Every row gives one point. The window is the flat piece filled in between its corners: a triangle in 3 columns, a solid with four corners in 4, and so on. A path goes straight from each point to the next, and from the last back to the first. After which points does the path pass through the window?

Window, 4 rows:
[[  5.0   2.3   3.6  -1.3]
 [ -3.6  -4.2  -0.1  -3.8]
 [ -3.4  -2.2 -10.3  -0.3]
 [ -1.8   2.4  -2.5  -1.5]]
Path:
(1): [-2.8 -2.8 -7.2 -5.6]
(2): [-2.3 -0.9 -3.5 -7.6]
(3): [-2.9 -3.2 -3.6  1.7]
(4): [-3.8 -3.1  1.0  0.0]
(5): [-1.8 -3.3 -1.3 -6.2]
(6): [-1.6 -3.2 -2.7 -7.4]
(7): [-3.8 -3.4 -1.1 -1.6]
(8): [-6.9 -3.3 -3.1  1.1]
Through the window after points: 2, 4, 6

Window:
[[ -3.9  -2.5  -7.7   4.9   1.8   2.7]
 [ -2.8  -1.7  16.2  -0.9  -5.8  -4.8]
 [  2.1   2.9  -1.3   5.1   4.3  -3.2]
 [  6.4  -2.4 -10.4  -4.5  -0.2   3.7]
 [ -0.8   4.9  -7.7   1.1  -0.8   3.2]
 [ -1.4   0.3   4.0  -4.5   3.1   0.3]]
Path:
(1): [-1.1 -1.3  2.6 -1.7 -0.4 -3.9]
(2): [ 1.3 -0.2  5.6  1.9  1.8  1.9]
(3): [ 4.9  3.4 -0.3  8.7  0.0  3.9]
(4): [-2.3  0.1 -6.4  0.4  3.5 -7.1]
(5): [-2.3 -0.6 -5.2 -1.4 -1.6 -0.7]
(6): [ 2.1 -1.0  2.8  1.2 -0.2  9.2]
(7): [ 0.7 -1.0  5.1 -0.8 -2.3  1.6]
(8): [-3.9 -2.4  1.7 -3.5 -3.1 -5.3]
(9): [-3.4  1.4 -1.8  0.2  0.5 -2.2]
(10): [-0.6  1.4  1.3  2.1  0.7  4.5]
(11): [ 2.9  0.1  2.7  1.1 -0.2  4.4]
(12): [-1.3 -1.8 -1.9 -1.4 -0.8 -4.4]
(13): [ 0.6 -1.3 -6.5 -5.5 -1.4 -0.6]
(14): [ 4.7 -2.0 -4.7 -2.6  0.0  7.8]
(15): [ 1.9  0.1 -4.6  5.7  3.5  7.8]
(16): [-3.5 -2.2 -6.6  2.1  0.7 -1.0]
Through the window after points: 11, 15

Window:
[[-2.5 -5.2 -5.7  2.4 -9.1  5.8]
 [ 2.5  4.5  5.8  6.6  2.9 -8.1]
 [-4.2  2.0 -2.0  1.6  2.9  3.4]
 [-6.6  2.4  2.3 -2.5 -0.9  4.3]
 [-2.7  9.0 -0.3 -2.3  2.2 -2.3]
 [ 2.9  5.5  3.2 -2.0  4.6 -1.8]]
Path:
(1): [ 0.4  5.6 -0.6 -0.9 -1.2  4.7]
(2): [-3.8  3.3 -0.9  2.5 -2.8  5.6]
(3): [-3.8 -2.9 -1.9 -2.0 -1.8  1.2]
(4): [-6.6  0.1  0.1 -3.4  0.6  1.1]
(5): [-2.9  5.7  3.6  1.9 -4.6  8.1]
(6): [0.6 9.1 1.9 4.5 1.7 1.7]
(7): [-0.4  2.9 -2.7 -3.8  3.7 -6.7]
(8): [-2.5  2.7  0.3 -0.1  3.3 -5.1]
(9): [ 0.8  6.4  1.2  2.3  1.5 -0.7]
(10): [ 1.6 10.1  1.8  1.6 -1.5  1.0]
(11): [-5.2  2.4 -0.3 -3.1  1.8 -3.4]
(12): [-0.7  1.0  1.7  0.7  6.5 -7.1]
(13): [ 3.5  8.1  5.2  4.4 -1.1  0.3]
(14): [ 1.1  5.6  3.0  5.5  1.1 -0.2]
(15): [-1.5 -0.7  1.9  0.2  1.6 -7.1]
(16): [-3.0  0.2 -1.4 -4.8  1.3  0.4]
Through the window after points: 2, 4, 12, 14

Window, 8 rows:
[[-4.7 -1.6  0.2 -6.0 -1.3  5.2 -5.2  3.4]
 [ 1.7 -2.3  6.0  5.7 -2.8  4.5  4.5 -4.9]
 [-4.0  2.9 -0.6 -2.3  0.6 -2.6  6.7 -0.7]
 [ 8.0  3.1  2.8  1.2 -3.5  9.3  2.9 -1.4]
 [ 2.7 -5.3 -5.9  5.6  6.6  5.6 -3.9 -2.4]
 [-4.0 -0.9  2.5  8.0  2.6 -0.4 -4.1  0.5]
 [ 3.7 -3.1  0.2 -0.5  8.2  7.1 -4.9 -1.1]
 [ 3.5  0.5  0.2 -2.8 -2.9 -6.3  8.2 -0.9]]
Path:
(1): [ 1.9 -2.0  0.9  4.6  2.2  1.1  6.7  2.1]
(2): [ 0.2  2.5 -1.3 -0.1  1.5 -1.0  2.1 -8.0]
(3): [ 0.9 -1.1  2.0  0.7  1.4  4.3 -3.4 -2.8]
(4): [ 1.2 -3.0  0.5  1.3  1.7  6.2 -0.6  3.9]
(5): [ 0.7 -3.0 -0.7  3.7  4.3  6.4  3.1  5.8]
(6): [-0.1 -1.5  0.2  2.7  2.0  4.5 -4.1 -4.0]
(7): [ 4.7  1.8  0.5  0.0 -1.6  4.3 -1.3 -5.1]
(8): [ 4.6 -0.2  2.8  1.1  1.1  8.2  2.8  2.9]
(9): [ 0.3 -5.3  0.8  2.4  7.4  4.0 -1.3  2.6]
(10): [ 2.7  0.7 -1.2  1.5  2.4  5.0 -5.2 -4.7]
(11): [ 3.8  2.3 -1.3 -0.5 -2.9  5.3  0.2 -5.8]
(12): [ 7.3  0.9  6.5  3.2 -0.9  6.7  5.5  4.9]
(13): [ 2.6 -3.2 -0.3  1.3  5.7  6.3 -2.3  1.3]
(14): [ 3.2 -1.7 -1.5  0.3  5.9  4.5 -6.0 -7.7]
(15): [ 0.4 -0.3  2.4 -3.0  0.6  1.4 -4.5 -9.0]
(16): [-0.4 -1.4 -1.3 -0.6  1.6  5.2  1.0  6.0]
Through the window after points: 7, 9, 11, 13, 15

Window, 9 rows:
[[-2.4 -0.7 -2.8 11.6  2.2  1.5 -1.7  4.3  0.3]
 [-4.7  1.7 -3.2  1.6 -2.9  1.4  2.1 -7.7 -7.5]
 [ 4.9  1.0  4.3 -6.3 -3.3  7.8 -2.6  0.4  4.1]
 [-0.7 -9.2 -1.7 -6.3 -1.8  1.7  1.8 -0.2  0.5]
 [ 5.9 -1.6 -1.5  4.4  4.8  2.4  0.1  2.7 -4.5]
 [ 5.4 -4.6 -2.2  0.9 -3.0 -1.5  2.4  5.3 -5.5]
 [ 1.5 -9.5 -0.7 -0.3 -4.5  0.3  4.1 -7.9 -1.8]
 [-0.4  3.5 -0.2  1.4 -3.3 -6.2 -8.0 -1.0  2.5]
 [ 4.7  3.9 -6.8  3.2 -3.5  2.7 -1.5 -5.9  1.9]]
Path:
(1): [-2.2 -3.6  2.7  3.4 -0.5 -3.6  9.4 -3.4  0.0]
(2): [ 3.7 -0.4 -2.4 -2.4  2.7 -0.4  6.3 -3.3  2.9]
(3): [ 3.0 -6.0 -0.7 -0.4 -7.5  0.8 -4.1 -2.0 -6.3]
(4): [ 2.8 -2.9 -0.8  2.8 -5.0  4.7 -6.4 -2.6 -6.8]
(5): [ 1.9 -2.1 -1.4  0.2 -2.0 -2.8  1.6  0.8  0.0]
(6): [ 1.9 -1.7 -0.8  0.5  0.3  0.1  2.5 -0.2 -1.9]
(7): [ 3.8 -4.7 -2.7  2.2  1.0  4.2 -2.8  0.3 -4.1]
(8): [ 1.9 -4.3 -3.6 -1.2 -4.5  3.3 -1.9 -5.4 -4.3]
Through the window after points: 4, 6, 8
